Each point is reached from the start by the listed moves, each made once or not at all, plus a little noise. Is the number of moves made odd or even? Then give how often each move was made.

Moves:
(1): [45 24 21]
(2): [-10  82 -38]
(3): [-32  -4  49]
Start: [ 19 -34  -3]
Points:
[22 68 30] => odd (1, 1, 1)
[ 49  72 -21] => even (1, 1, 0)
[ 65 -10  17] => odd (1, 0, 0)

Moves:
(1): [50 -5  7 -4  5  3  4 -4  5  9 12]
(2): [  8  37  12  -1 -18   3  -9   1 -16  -8   3]
(3): [-14 -14  67   4 -35 -19  -5   1 -16  -7  -1]
(4): [ -3  -1  20  70   1  17   7 -26  21 -35 -11]
(5): [ -5  15  25 -10  52  -6 -23 -36   5 -19  -3]
(6): [ -8   2   9  21  12  65 -10 -21 -11  36   4]
(7): [-19   9   7   2  23 -19  44  -3  -2   6  -3]
(8): [ 11   9  16  10  28   5  -1  56  14  -6 -16]
(9): [ -3  43  -3 -22 -20  10   6  11  55 -10  29]
(10): [ -5  24   2  27  19 -29 -14  22  -2  57  26]
(11): [ -2   6   2  -6   8  -3   6   3  -4 -27  34]
Start: [ -2  -3  -2 -30 -30  25 -12   0 -18  20   3]
Points:
[ 40  59  74  35  48 120 -29 -21  71  -3  20] => even (1, 0, 0, 1, 1, 1, 0, 1, 1, 0, 0)
[-10  58 108  26 -19  47 -48  62 -51  66  52] => even (0, 1, 1, 0, 0, 1, 0, 1, 0, 1, 1)
[ 24  61  56  84  11  65  10 -34 -20  86  34] => even (1, 1, 0, 1, 0, 1, 1, 0, 0, 1, 0)
[-10  16  21 -17  21  12  30  53  -6  20 -16] => even (0, 0, 0, 0, 0, 0, 1, 1, 0, 0, 0)
[-47 121 119 -15  10  27 -17 -24 -10  45  96] => even (0, 1, 1, 0, 1, 1, 1, 0, 1, 1, 1)
[ 36  90  71  -8  86 -19  -5  42 -19  32  59] => odd (1, 1, 0, 0, 1, 0, 1, 1, 0, 1, 1)

Moves:
(1): [ 40   5  15  -2 -13   3   1   4  -6   4  -6   2  -2  -6  -3  -4   5   0
   8 -15  -2  11   2  -9   5 -13  -4]
(2): [-10  52  -1  -1  -6  -1  14  11  -6  -1  -5  -9  33  -3  10  -3   2  27
   6  13 -18  -1  -6   9   5   8 -22]
(3): [ -9  -3  32   4  14   8   9  -7   1  -3   7   0  15  -1   6  -6   2  -2
 -11   6  -2 -15  -3 -10  -3 -11   4]
(4): [  1  -1   1  40  -8  -1  -8  -3  -2   0  -3   3  -4   2  -3 -12  -6   5
   0 -10  -2 -11  10   6  -9   0  -6]
(5): [  1  14   1   8  32 -10   4  -5   7  -3  -2  -9   2   6  -2   8  -5   6
 -10 -15   0   7  -1   3   6  -1  -9]
(6): [  5   1  -9  -1   9  33  -3   1   7  -4   7  -6   8   2  -8  -9   0   2
   0   1   4  -7   9   5  -5   3 -15]
(7): [  4  -3  -7   1   0   2  58   6   8  15   4  -8 -10  -6   4  -4   4   0
   5  -7  -1 -10   7  15  -3  -2  10]
(8): [ -5 -24   3   8   4   1   1  52  -4 -10   7   0  13  -2  -3  12 -11   1
   6  -6  -9  -9   8   2   0  -1   6]
(9): [ 14 -11   4   7   4  -9   1 -12  60  -2  11   9  14 -10  -7  -7 -11  13
   9  20   5   4   8 -10  -6  11  -2]
(10): [ -6   0   1   7  11   6 -10   9  -1  29  -5  -1   3 -18  -5  -4   0   1
  -5   1  -4   1  -2  -6  12  -4   8]
(11): [  0   4   2 -11   4  -8  -9   0 -11   6  30  -1   0  -8   1  -8   9   4
   2   1  12  -2   1   4  -3 -11   4]
(12): [ -7  -5 -17  -4  15  -8  18  10   4  -5   1  58   8  -2  -9 -17  12 -18
   5  -3   2   5  17 -12  -1 -20 -19]
(13): [  7 -28 -12  10   2 -15  -3 -16 -17   5   7  -8  47   3   9  -4   0   3
  -9   4 -15  12   2   7  -3  -8   3]
(14): [ 14  10 -12  -1  -5   4  -9  -9  23  24  10  19   0  53  -1   4   5   3
   5 -12 -22 -10  -2   1 -15  -1  12]
(15): [ 13  -3  -7   8   2   7 -14   8  11   0  13   6  -8   7  56  -4   4 -24
  -4   0  -8   9  -3  -1   2  -7 -11]
(16): [ -1  13   8   4  -3   6  11 -11 -13   5  11  18   1  -6   2  52  12 -12
   6  -5 -12  -1   5   3 -13  21  -5]
(17): [  8  -8   6  10   5   0   0   7   4 -12  -8  -4   7   8   3  -2  41  -4
   0   7   0   7   0   4  15   9  16]
(18): [  2 -12  -1  -4   5   2   6   4  -5   2  -3   7  -7  -1   6   4   7  35
   1   6   5   4 -10  -2   2   1  -9]
(19): [  1   0   7  -7  19   3  -7 -16  -3   2  -5   5   2  -7  16  -1  -7  -3
  69  -7 -13   3 -16  22  -5   5 -13]
(20): [ 17   4  -3   8  10  -1  11   0 -11   2  -8   2  -6   7   1  -3  -8  -1
   1  32  -3  -4  -3  -7   2   9   4]
(21): [ -2   6   3   7   1  -2   4   3  -3  19 -16   2  10   7   5   1  -4   1
   5 -12  52  -8   4   1  -7   7 -16]
(22): [ -2  -1  15  22 -15  15   4   8  -3  18  18  -8  -9  21 -13   4   0  12
   7  19  12  61  -3   7  -4 -19   8]
(23): [ -1   5   5 -10  -6   0   0  -2   8   7  -1   0  -4   2   8  11  -8   8
   1   2  -6   5  40  15   5  -2   7]
(24): [  5 -16   4   3  15  -5 -14  17   7  -4 -14  10   6 -13   0   0 -15  -3
 -15  14   2  -4 -20  43 -12   1  -8]
Start: [-26  20 -29  12   9   5  26 -15  22  13  20  19  20   6   6 -12 -17 -13
 -34   1  15   6  36  27  34 -39   0]
Points:
[-24  45  -4  48  47  22 121  79  21 102  52  77  70  62  17 -23  31  57
  -9  50  31  30  84  46  40 -76  12] => even (0, 1, 1, 0, 0, 0, 1, 1, 0, 1, 1, 1, 0, 1, 0, 0, 1, 1, 0, 1, 1, 1, 1, 0)
[ 20   0 -45  64  54  68 110  46  36  68  51 108  23  87  65  24  35 -23
  68  14  23  46  47  66   5 -36 -33] => odd (0, 0, 0, 0, 0, 1, 1, 1, 0, 0, 0, 1, 0, 1, 1, 1, 1, 1, 1, 1, 1, 1, 0, 0)
[ -1  25 -51  71  70   8  41  -2  33  44  47 103 121 -42   1 -25 -20  43
 -37  72  -7   5  47  66   4 -27 -69] => even (0, 1, 0, 1, 0, 1, 0, 0, 1, 1, 1, 1, 1, 0, 0, 1, 0, 1, 0, 1, 0, 0, 0, 1)

Moves:
(1): [ 22  -8  13   2  -5   0   6  -8  -1  -9   4 -19  -3 -11   8 -14  -2   9
  10   7  29  10  26 -20   7]
(2): [ -3  26  11  13  -3  -1  -5  -2   5 -17  -6 -25  -3  -1  -2   6  17  -1
   7   9   6   6   0 -13   3]
(3): [-18 -21   9  -5  -5  -3   8  -9  -3  -8   2  -2  -8   4   1   0   4  -2
  10   3   2   5  -2   1 -13]
(4): [-3  1  3 41 -5 21 -1 13 10  8 -5 -9 14 11 23 20 -1 16 11 -7  4 14 -6 -8
 17]
(5): [  9 -14  17  -3  21   5  -5  -3  12  14   7  -1  -4  -7  -1  16   8   4
 -15  -6   2  -5  -6 -11 -17]
(6): [ -1 -10  10  -3   8  30 -23  -8  -6   2 -10  12  15  -7   3  -1 -14  -9
 -17  14   1  20  -6   1  -9]
(7): [  1 -15  -9   3   5  11  15  13  12  -9 -15   5  -1  17  -1   3   7 -10
  -4   8   5  -2   0   8   4]
(8): [  4  -1  -3   5 -12  -3  -8  23  -4   5   2   2  -2  -8  -8  -9 -19  -3
  -2  15   3  11  -6  -3   2]
(9): [  7  -1  13  11  -5 -11 -17  -5  26  -3  15  -5  17  -3   1   5   7   5
  -4   5   8 -16  -9   1   7]
(10): [ -5   7   7 -19 -32  -3  -3   6   8  28  -1  -5  -3  -9   1   4   9  11
  -1   1  16   1  -5  -4   7]
(11): [ -4   5 -15  -2   4  10  10   5 -10  -6  31  16  -1  -8   2  -2  -4 -22
  -6 -17   7  13  19  -3   5]
(12): [ 14   3  17  -8  -7 -17   1  12  -7   5  -5  25   6  12   3   4   0  -3
   2   6   4  -5 -12   2   4]
(13): [ -8   0  -4   1  -9 -23  12  15  -8  12  -1  -6  26   4   8 -13   1   6
 -23 -15   9  -9 -11  -3  -1]
(14): [ 14  -8  10 -10   4 -12 -12   8  -2  15  17 -11  -2  28   0  -2   2  -8
   6   6 -16   5  -3  11   2]
(15): [ -1 -11   3  -4   0  -4 -14  14  -3  10  -2  -5  -6  -2  23   2  13   9
  -4  15  -2  -3   2   0  -4]
(16): [  4  -1  -4  -2  -2   3  -3   4  -2 -12  -2 -16   3  13   0  28   0   5
   1   0   9 -13   7   3   2]
(17): [ 17 -23  -2   1 -26   5  -4  19   2   1  -6  -5   1   2 -15  -6  17  14
   9  -9   2   7   1   4 -19]
(18): [-11   6  -5  -3  13   9   7   2  -5  -8  -5  13   8   2   3  -6 -10  28
  -2  10  20  11   0  11 -12]
(19): [ -2   6  -8 -14  17  -4   0   9   2   3  -8   0  32 -19  16   2 -13  -3
  19   9  -2  -8 -16   7  -5]
(20): [ 11  -6 -12  15  -2  -2   4 -19 -12  -7   0 -11  -7   1  -3  16   8   3
  18  45   7   8 -19  15   0]
(21): [-18  -2 -17  11   7   2  -7   4   0   3  -9  -3   3   6  -3  -9   5  -1
  14 -11  22 -23 -17   2  -1]
(22): [ -2  -7 -13  -1   6 -11  -7 -10  13  -7  -4  -4   4  10   5  11   4  11
   1 -11  13   7  -3 -10 -11]
(23): [ -3  -4   0  16   0  16  10  15   3  13 -11  13  11   9 -23  15   3 -10
   4   4  -8   5  45 -17  -4]
(24): [  1   2   6   9  10   0  -9   4   3   4 -14  -3   5  -6   3  13   1  -7
  -2  -8   8  10   8  17  14]
Start: [ 12 -19  17   1   5  30 -27  23 -19   9 -18 -18 -10   4   1   1  -8  27
  12  -1 -12  24   5  10  -9]
Points:
[ 49 -45  55  36 -28  47 -66 121  23  48 -26 -38 105  -7  48  63   6  94
   2  26 107  68  23 -46 -38] => even (1, 1, 0, 1, 1, 1, 0, 1, 1, 1, 1, 1, 1, 0, 1, 1, 1, 1, 1, 0, 0, 1, 1, 0)
[ 16  -7  20  58   4 -15 -69  99 -18  39 -27 -53  75  36  59  16   1  78
  54  83  48  19 -92  29   2] => even (0, 1, 0, 1, 0, 0, 0, 1, 1, 0, 0, 1, 1, 1, 1, 0, 0, 1, 1, 1, 1, 0, 0, 0)
[-17 -52  13  39 -10  77 -36  36  -7  13 -22  18  34  28  27  37   2  39
  36  55  81  55 -52  38   2] => odd (0, 0, 1, 1, 0, 1, 1, 0, 1, 1, 1, 1, 0, 0, 0, 0, 0, 1, 0, 1, 1, 0, 0, 0)
[ 74 -71  46  18 -29  12 -45 110   0  14 -46 -45  -7  60 -10  10  35  35
  40  46  22  64  54 -30 -24] => even (1, 1, 0, 0, 0, 0, 1, 1, 0, 0, 0, 1, 0, 1, 1, 0, 1, 0, 0, 0, 0, 1, 1, 0)
[ 27 -47  50  42   2  94 -82  87 -12  11 -41 -53  15   7  26  53  -4  86
  -1  36  31  71  -8  -4 -44] => odd (0, 1, 0, 1, 1, 1, 0, 1, 0, 0, 0, 0, 0, 0, 1, 1, 1, 1, 0, 0, 0, 0, 0, 0)
[  51  -40   56   -9    0   23 -102   65   37   28  -39  -75   38   -8
   50   24    1   28   24   66   57   65   -5    1   10] => even (1, 1, 0, 0, 0, 1, 1, 1, 1, 1, 0, 0, 0, 1, 1, 0, 0, 0, 1, 0, 0, 1, 0, 1)
[ 12 -92  12 -21  12  26 -56 110 -43  28 -42 -11  64  47  44  22   9  -5
  21  -2  41  23 -25  63 -29] => odd (0, 0, 1, 0, 0, 1, 1, 0, 0, 0, 1, 1, 1, 1, 1, 1, 1, 0, 1, 0, 1, 0, 0, 1)

Moves:
(1): [-10  -8 -27 -11  -5 -12   3   1 -16   5   4  -6 -23 -10  -3 -20  -2  18
 -12   3   4  12 -10  -5]
(2): [ 15  -9 -16  24 -16  15  14  -9  -6 -12 -20 -18  -9  -3 -13  17  17  10
 -11 -17   1  -4 -26   1]
(3): [  9   7 -15  30 -10  11  -5   6   7   6  27  -7 -25   7 -31 -14   9   0
   6  12   7   1 -17  -7]
(4): [  0 -10   1  -2  -8   3   6  -5  -1  14   2  -5  -4 -19   9   1   2   0
   9   8 -19 -16   8   6]
(5): [-13  10 -43  34 -13  -1  14  -5  -5 -20 -19 -11 -28   9   0  12  16 -39
   2 -19  10 -11 -11 -12]
(6): [  1   7  -4  -6  -3  -1  12 -14   5  -3   5   5  -5   5   3  34  15   0
   0  10   3  11  -8 -12]
(7): [ 20  19 -15  12  23  21 -16  -7  10   0   9  25  14 -12   9   3  15  -5
 -14   8  20  18  10  12]
(8): [ 19 -18   5  19   4  12  -1 -10 -10   2 -15   9  -4 -10  22  21 -13  -1
 -15 -21  22   8  13  -3]
(9): [-10  -5 -10   4   7  -1   1   0   5  -1  12   9  -9  21  12  -1  24   7
 -16   9 -11   5  -3  15]
(10): [  0  18  16  21 -14  -6 -14 -41  -3 -11 -11   6  10  19   8   0  -7  -5
   1   9  26  11 -12 -11]
(11): [  9   2 -11  27  25  -4  12  14  -7  -4 -24  10 -13   8  17  10   9  16
  12  17 -25 -10 -10  -1]
(12): [ 11  -6   2   4   0   5 -13   6  13   3 -10 -10  12  -3  17 -20 -19  14
   2   9 -10   9  -7  -8]
(13): [ 10   2   1  -3   3  19   0   3   3  -4 -11   0   5   6 -21 -21  11  -8
   2  22  24 -11   9   8]
(14): [ 17  -5  17 -15  -9   8   7  -5   6 -19   1  18  -5  18 -26 -17 -22  -9
   7  14 -36  -1 -25 -26]
(15): [-10 -13  -4 -10  13  25   5  -7 -11  -1  -5  12  13  17  -4  30 -34  12
 -28  -6 -13  -2 -12 -11]
(16): [-8 -8 10  6 -9 11 -2  0  1 14 -2  9 23  0  5 -1 -5 10 14 -9 -6  0 12 -5]
(17): [ 3 13  7 -3 14 26 22  9  8  7 -2 15 12  0 19  3  1  2  4 -2  8 -8  9  8]
(18): [  8  -1 -18  -7  -4 -17 -19   0  14   1 -16  28 -18  30  -6  -6 -22  11
   2   1  -9  18 -17  15]
(19): [  9 -11   4   1   5 -17   6 -12   8  30 -16 -20   5 -17  -3   1   6  -6
   4  15  -7  -5   1 -22]
(20): [ -9  -7  12  -7  -8 -23 -18  23 -13  21  13   6  -9  19  25  12   7 -36
   3   7  20  18   3  -1]
(21): [-16  -1   1   7   2  -3  -6  -6   6   3   2   5 -17 -20  -5  -3  12  -8
  -3 -10  24  25  -2   0]
(22): [  2  18  18 -11  -3   2 -10 -26  -5  -9   0 -17   3   3  -6   8   2   9
   9  -4  -5   5   7  -3]
(23): [ 15  -7  -4  -5  13  -3  -7 -24  -8  -1  15  18  -5   9  13  16 -19   5
   4 -15   7  17 -25   8]
(24): [  5  -9 -18  24 -16   1   3   5  -4   6 -11 -19 -16  -8 -12 -17 -16  -2
  -2  -4   4  21   3  18]
Start: [ 23 -19  -5 -10  -5  15  -5  24   3   4   0   9 -19   5 -25 -29  -5 -17
 -22 -16  23  -9  -4   4]
Points:
[  17  -64  -92   67  -18  -35    7   52  -15   58  -48  -38 -104   -1
   39  -48   21  -43  -20   27   -7   14  -30   -9] => odd (1, 0, 0, 1, 1, 0, 0, 0, 1, 0, 1, 1, 0, 0, 0, 0, 0, 0, 1, 1, 0, 0, 0, 1)
[ 39 -28 -16  55 -42  40  17   1   9  61   7 -26 -43  30 -23  15  53 -20
  -7   1  42  35 -24  -5] => even (0, 1, 1, 0, 0, 1, 0, 0, 1, 0, 0, 0, 0, 0, 0, 1, 1, 0, 1, 1, 0, 1, 0, 1)
[ 105  -26  -45   99  -20   80  -50 -121   21  -10  -62   57  -53   52
  -41   20  -66  -17  -43  -54   51   79 -111  -63] => odd (0, 1, 1, 0, 1, 0, 1, 1, 0, 1, 0, 1, 0, 1, 1, 1, 0, 1, 1, 0, 1, 1, 1, 0)
[ 70   9 -68  82  28  48 -31 -54  21  46 -24  67 -71  38 -27 -70  14  27
 -11  36  84  91 -45  35] => odd (1, 0, 1, 0, 0, 0, 1, 0, 1, 1, 1, 0, 1, 0, 0, 1, 1, 1, 1, 0, 1, 1, 1, 1)
[ 55 -13 -38  61   5  24 -24   7  28  63 -43  31 -80  37   7 -29   7 -51
  47  12  41  21 -42  -7] => even (0, 0, 1, 1, 1, 0, 0, 0, 0, 0, 1, 1, 1, 0, 0, 1, 1, 1, 1, 1, 1, 1, 1, 0)

Moves:
(1): [ -1  -3  -3   5 -13  15   1   1  -5  -1   7  -9  12  -7  10  28   4 -20
  -7   4  25   1  17  -5   5   1]
(2): [-13 -29  11  10 -28  -9   1  19 -17  17   2 -31   5   4  -8   3  38 -18
   1  21  -6  20  -2  31 -45   6]
(3): [-12   9   2  -9   6   8   8 -24 -16  21  -1  -5 -35   2   0  10  -8 -22
  -1   5   4  -5  -5  -2   1   8]
(4): [  8  -9  20  11   4   4  -8   0 -21   3 -16   4   7  -3  -6  -5   1  -5
   2 -12   1   6 -23   6  -6 -12]
(5): [ 16   7  -4   9 -15  18  19  -7   0  -1  17  -8 -13   2  11  19  -6   6
  -8  -1 -12   0   1   0  25  -8]
(6): [  8  -7  14  11 -26  21 -28 -30 -15 -24 -15 -24   5  16  18   2  31 -11
   8  14   7  12  18   3  15  20]
(7): [-11  24  16  -1  41  -5   7   8  -8 -20  45  12   0  20 -11  15  -8 -11
   8  27  -3   0  -1   5  22  18]
(8): [ -3 -21   1 -14   7  -1  22  18   6  -9   0  -1  12  32  32 -24  20 -25
 -28  13  -1  -6  15  -4 -17  10]
(9): [-24 -11  10  -5  -3  12  11  17   5  -1  19  -1   6   5   9  10  -2  21
  -1  -9 -14   3 -20  -9 -13   6]
(10): [-10  -4  -8   1  17   5  -3  12  -6 -36   3 -24  -2  -3 -14   1 -11 -21
  -9  10 -14 -10 -15  -7 -17  18]
(11): [ 40  -9  40   7  -5  14 -31  20  38 -18 -28 -10  13   3   7   6 -12   6
   6  37  -6 -38  31   3 -18 -17]
(12): [  4 -23   4  -7  -5 -14  16   5 -42  -3  15  23  17   1  -9 -12   7  33
   9 -16  14  -7 -14  23  40  10]
(13): [ 19 -10   4   0  16 -13   1  27 -13 -12  31   9  19  16   9 -14  10  30
  -9   7 -17 -23  47  -8 -22  15]
(14): [-32 -23 -14  37   7  47 -17 -27   6  -6  19   4 -13  12   1 -16 -15  -3
  -1  -1  18  -7  21   8   3   3]
(15): [ 10  -7 -14 -13  11  -2  -2 -14   8  12   8  -3   9  -3   4 -26  -1 -10
   6   7   5   6  21   1  -6  -5]
(16): [  6  18 -22  -5  -5  25   6 -13  -3 -10   4  -8 -13  -1   2 -41  24 -11
  -8  -9  22 -13 -17  13  -7   4]
(17): [-18  -8  14  -6  15  23  23 -13   7  13 -16 -28  26   2 -33  10 -16  54
   7   1 -17  12  42  29 -17  -6]
(18): [ 23  35 -36 -27  14 -21 -32  10 -19  12  20 -13  11  32 -12  22  -6  16
  -6 -11 -14  16  13 -10  10   0]
(19): [  7   6 -17   9  -6 -10 -27 -18  12  -1   6 -15  21 -22   9  -8   9  31
 -12  16 -18 -21 -24 -20  -3   1]
(20): [ -2 -25  16  -4 -12 -13  15 -14   8   5   1  14   9   7  14  25   0   1
   1 -13  25   3  -3   8 -25 -19]
(21): [  8  -6  26 -12  -3 -12  -5  -4  -1   7   1  12  -9  -9 -39  -7  22   7
  -8  -2 -34   9   4  16  20  17]
(22): [  4 -11  -9 -10  -5   1   7  -5  10  23   5  10 -10   4  -8  -4  34   9
   5  -1  -7  -4   6   0  -7 -18]
(23): [ 10  12  12 -16 -12  -6  16   1  22 -10 -12  39  28   0  21  19   6 -18
  12   8 -24 -11   5  15  16   6]
(24): [ -3   4 -18   1  40 -24 -27  23   2 -36 -24 -15   6 -20  56   1 -36   8
   1  -2   6   9 -10 -10 -10   0]
Start: [-40   6   5  10  10   8  -4  -5  14 -21   1   7  -5  -3  23  13  -8   1
  11  -3  21   5  13 -21 -12 -26]
Points:
[ 20  22 -17 -35  61 -26 -33  32 -16 -53  35  19  68  36  26   9  -7  -7
   6   5 -43 -13  57 -22 -37   2] => even (0, 0, 0, 1, 0, 0, 0, 0, 0, 1, 0, 0, 1, 0, 1, 0, 0, 1, 0, 0, 0, 0, 1, 0)
[ -14   25  -26   -6  108   84  -51  -54  -31 -120   78  -68   68   62
   80    0   11   -1  -43   69  -43  -20  121   12    0   64] => even (1, 0, 1, 1, 1, 1, 1, 1, 0, 1, 0, 0, 1, 1, 1, 1, 1, 1, 1, 0, 1, 0, 1, 1)
[ 39 -21 119 -36  41  31  56 -34 -10 -31  49  57  52  31  -5  10  12  60
  29  37 -21 -59 101  86  16 -15] => odd (0, 0, 1, 1, 1, 0, 1, 0, 0, 0, 1, 1, 1, 0, 1, 1, 1, 0, 0, 1, 1, 0, 1, 0)
[-96 -42  -3   3  -1  34 -53 -68  20  -9   4 -57  52  35  91  87  28  70
  22  24 -19  33  51  26 -88 -17] => even (0, 1, 1, 0, 0, 1, 0, 0, 1, 0, 0, 0, 0, 1, 0, 0, 1, 1, 1, 1, 0, 1, 1, 1)
[-70 -55   4  14  73  45 -11 -25 -20 -45  38   9  93 -22  94  10 -49 103
  17   9   4 -36  68  11 -21   6] => even (1, 0, 1, 1, 0, 0, 0, 0, 1, 0, 0, 1, 1, 1, 1, 0, 1, 0, 1, 0, 0, 0, 1, 1)
[-79 -57  25  35  18  88 -17 -68 -78 -53 111 -63  19  37 -53 -18 113  52
  -4  75  -5 -35  88  66 -26  76] => even (1, 1, 1, 0, 0, 1, 1, 0, 0, 1, 0, 1, 1, 1, 0, 1, 1, 0, 1, 0, 1, 1, 0, 0)
[  43  -21   60  -21  -18   -9 -113   -2   50  -61  -32   -6   95    0
  104  103   43   51   12   27  -32  -16   27  -26  -26  -38] => even (1, 0, 0, 1, 0, 1, 0, 0, 1, 0, 1, 0, 0, 0, 0, 0, 0, 1, 1, 1, 1, 1, 1, 1)
[ -2 -77   0  -6 -28 -20 -16  12 -80 -34   8 -50  59  64 119  67  80  -6
 -14  -5  57  53  31  21 -29 -36] => odd (1, 1, 0, 1, 1, 1, 0, 1, 0, 0, 0, 1, 0, 0, 0, 0, 0, 1, 0, 1, 0, 1, 0, 1)
